Rows are points. A path goes straight from each point to the next, and from the last back to the first. The post is the endless flat space through its rows: a point in 2 columns, a line in 3, a plane in 4, and so on, so that a path can go around it. Count how often the path circles the post. Going back the other way cancels.

Post, 2 rows:
[[ 0.85  1.37  0.90]
 [-0.91 -0.04 -0.80]]
Path (31 x 3):
[[ 0.76  0.76 -0.06]
 [-0.14 -0.28 -0.21]
 [ 1.80  1.57  2.85]
 [-0.69  1.01  0.49]
 [-1.90  0.03 -2.45]
 [-0.50  0.08 -2.28]
 [ 2.88  1.21  2.17]
 [-0.28  0.16  0.35]
 [-0.83  1.17  1.02]
 [-0.63  0.73 -0.25]
 [-2.15 -0.85 -2.48]
 [-0.85  0.29 -1.13]
 [-0.25  1.20  0.05]
 [-1.15 -0.03 -0.04]
 [ 0.10 -0.82  0.96]
 [-0.71 -0.29 -1.06]
 [ 2.51  1.47  1.67]
 [ 0.94  0.08  1.59]
 [-2.41 -0.91 -1.04]
 [-0.70  0.24  0.69]
 [-2.07 -1.42 -1.81]
 [-2.00 -1.57 -3.02]
 [ 1.12  0.47 -0.13]
 [-0.12  0.23  0.23]
 [ 0.87  1.02  2.60]
 [ 0.51  1.56  0.98]
 [-2.24  0.18 -2.69]
 [-1.78 -0.90 -2.22]
 [ 1.08  0.11 -0.21]
 [-0.18  0.04 -2.06]
 [-0.54  1.20 -1.71]]
Times around: 2

Post:
[[ 0.30  0.21  2.49 -1.00 -0.28  2.17  0.54  0.46  1.52]
 [-0.75  0.44 -0.56 -2.19  2.43 -1.40 -0.66 -0.44  0.12]
 [-0.30  0.08  1.54  0.84  0.22  0.38 -0.59  0.41  0.89]
 [-1.05  1.51 -0.86  1.11  0.28 -2.13  0.75  0.83  0.07]
 [-0.13  0.77 -2.41  2.33  0.52 -1.38  0.28 -0.04  0.02]
 [ 0.88 -0.05  0.82 -0.99 -0.55 -0.63  0.56  1.34 -0.52]
 [ 0.42  2.19  1.39  0.63 -0.22  1.49  0.08  1.36  0.03]
 [-0.53 -0.67  0.76 -0.92 -0.99  0.78 -0.25  1.68  0.38]]
Path, 29 rows:
[[ 1.95 -0.43 -0.08 -0.56  0.03 -0.90  1.15 -3.12  0.20]
 [-3.21  2.27  0.99 -1.73  0.88  1.02 -0.18  1.15  0.30]
 [ 1.36  1.16  2.02 -1.09 -0.51  2.23 -0.10  0.53 -0.63]
 [ 1.81  0.28  1.27  0.21 -1.56 -0.06  1.84 -1.49  0.13]
 [-0.29  1.85 -0.45  1.03 -1.35 -0.72  2.50  0.79 -0.16]
 [-0.55  1.82  0.71 -0.77 -0.54 -2.78  1.25  1.27 -0.62]
 [-0.57 -0.77  0.46  0.55 -0.51 -1.96 -0.85 -0.19  0.57]
 [-0.86 -0.02  0.05  1.49 -2.50 -1.35  0.61  0.62 -1.07]
 [ 1.07 -2.12  1.02  0.86  0.02  2.17 -0.81  0.36 -0.23]
 [ 0.18  0.51  2.20  0.12  2.60 -0.48  1.18 -0.10  2.11]
 [ 0.23 -1.71 -1.77  1.00  0.16  0.21  0.35 -0.69  1.99]
 [ 2.72  1.65  1.65 -0.51  0.64 -1.05  0.99 -0.15 -0.60]
 [ 0.06  0.74 -0.69 -2.64  2.06 -0.11  0.65 -3.79  1.33]
 [-1.29 -0.29 -0.17  2.16 -1.00  1.14 -1.42  1.35 -0.04]
 [-0.50 -2.14  2.84 -0.72  0.12 -0.14  0.36  1.62  0.71]
 [-2.32  0.95 -1.41 -0.64  0.87 -3.72  2.20  1.87  1.05]
 [-1.02  1.70  0.66  1.34  0.58 -1.33 -1.71  3.24 -0.05]
 [-0.91  1.91  0.66  1.11 -0.58 -1.98  1.13  0.87  0.53]
 [-0.66  1.73 -0.09  1.36 -3.44  0.36  0.60  2.79  0.97]
 [ 0.79 -0.84  2.26  0.40  0.66 -1.15  0.11 -0.20  1.28]
 [-0.71  1.85  3.40  0.14  1.24  2.63 -1.72  2.16  0.63]
 [ 1.57 -1.37  0.07 -0.46  0.74  0.14 -0.72  0.37  0.59]
 [ 1.02 -0.87 -1.19  0.10 -1.38  0.44  0.96  0.13  1.52]
 [-0.06  0.51 -0.24  2.44 -3.16 -2.18  1.19  0.41 -1.16]
 [-1.50  1.38  0.21  1.36  1.52 -1.64  1.36 -1.21  0.67]
 [-0.66 -1.30 -1.10 -0.88  0.20  0.30  1.21  0.65  0.15]
 [-0.29  1.57  0.06 -0.43 -1.70 -0.03  1.72  2.03 -0.76]
 [ 1.86 -0.37  0.90 -0.62  1.61  1.15 -0.29 -2.74  1.35]
 [-0.26  0.15 -2.95  3.00 -2.37 -1.65  0.55 -0.09  0.37]]
Times around: 2
